Each row of a before or after table is a point. The points were changed in one or more steps. Then noise was added and the rows were shuffled. The steps act on columns, c1 being the first. Name the steps. A step turns or swaps two columns, mirrors them in a line or flattens them onto one, adds a multiple of one to another, or multiplies or shifts one. Angles are multiples of 10 degrees, from the lower column toward the higher: turns from -170 to 170, lines from 10 to 170 but not 90. Use the fewest steps. Two steps may share a column if one is a turn and the other turns, adds or multiplies; they go together, in the order done. Otherwise the lowest column goes first.
In the rows, 128 means zero.

Before:
[[ 37  92 185]
 [140 132 135]
 [118 139 110]
 [185 163 139]
 [158  95 119]
 [141 177  87]
 [176 203 127]
 [184 152 139]
 [122  99  97]
 [169 184 151]
 [195 154 130]
 [207  90  97]]
After, 12 rows:
[[ 72 125 127]
 [221 193 144]
 [ 55  98 171]
 [106  73 162]
 [134 107 135]
 [122 134 139]
 [ 60 122 127]
 [ 62 120 144]
 [ 70 128 165]
 [147 107  94]
 [ 72 112  59]
 [113 130  92]]
Steps: turn c2 and c3 by -110 degrees; turn c1 and c3 by -160 degrees

Before:
[[136 124  92  51 118 135 154  91 167]
 [ 57  76 111 119 188  63 131 142 194]
 [174 136 203 133  53 157  90  87 100]
 [127 190  86  98 136  76 144 149  69]
 [107 148 165 189  52 138  71  65 106]
 [141 217 126 135 118  96  98 156 140]
 [110 170 128  28 114 189 139 110  93]
 [170 189  86 128 123 155 124 170 102]
 [ 94 100  97  80 116 100  82 145 162]
 [123 140 145 165 141  95  48  81 116]]
After, 10 rows:
[[106  75 133 105 115 167 164 149  60]
 [126  81  94 106 134  55 127 154  72]
 [112 103 168 127  57 133 159  67 130]
 [139  55 129 134 120  64  73 102 137]
 [136 125  94 130 116 137 167 112 142]
 [126 131 142 129 142  89 123  45 127]
 [ 95 167  99 136 111 110 121 147 144]
 [170 109 201 117  62 154  93  24 107]
 [ 58 203 110 147 181  82 188 212 176]
 [165  58  92 113 123 133  46 102 108]]
Steps: add -1.5 times c1 to c7; turn c7 and c8 by 50 degrees; mirror c2 and c6 in the line at 100 degrees; flatten c4 and c9 onto the line at 70 degrees

Before (10 x 14):
[[ 87 128  89 133 173 175 150 117 180 210 149  92 152  33]
 [135 167 162  90 165  92 164 109 122 103 216 147  44 116]
 [151  77 108 141 127 126 177 174 101  85 161 168 139  53]
 [163  56 103 174 129 169  88 134  80 113  99  78 172  99]
 [117 180 156 118 119 149 107  95 187 209 191 164 117 133]
 [191 106 107 174 166  77 126  93 157 171 140 149 100 127]
 [195 140 193  82  82 156  82 171 196  95 185 133  77  93]
 [116 153 131 113 187 115 103 180 107 101  99 132 175  80]
 [203 148 162  46 168 174 157 124 106 183 144 119  70  90]
 [163 185 216 165  85 107 156 123 150 131 111  57  72  85]]
After:
[[109 107 112 158  65  80 129  98 106 126 136 152  59 130]
 [ 89 140  47  95 185 165  77 167 161 122 149 139  52 104]
 [ 77 188  84 157 161 125 158 119 207  98 119  57  93  87]
 [115 187  56 116  77 148 105 102 138  60 154 164 131 131]
 [174  54 183 159 139 184  83 131 117 143 124  78 103 101]
 [180 153 143 118  99 134  95 166 138 188 116 122 144  78]
 [ 83 149 136  69  60 184 153 121 171 110 132 113  48  87]
 [141 133  93 131  40 199 157 125  76  99 139  99 166  24]
 [ 39 173 125 103 108  99 160 108 160 169 160 147 113 114]
 [143  77 161 141 163 150 182 168 118 162 141 163 113  53]]
Steps: turn c1 and c13 by -80 degrees; turn c3 and c9 by 110 degrees; multiply c4 by 0.7; turn c5 and c10 by 140 degrees; add -0.3 times c14 to c6; multiply c11 by 0.4
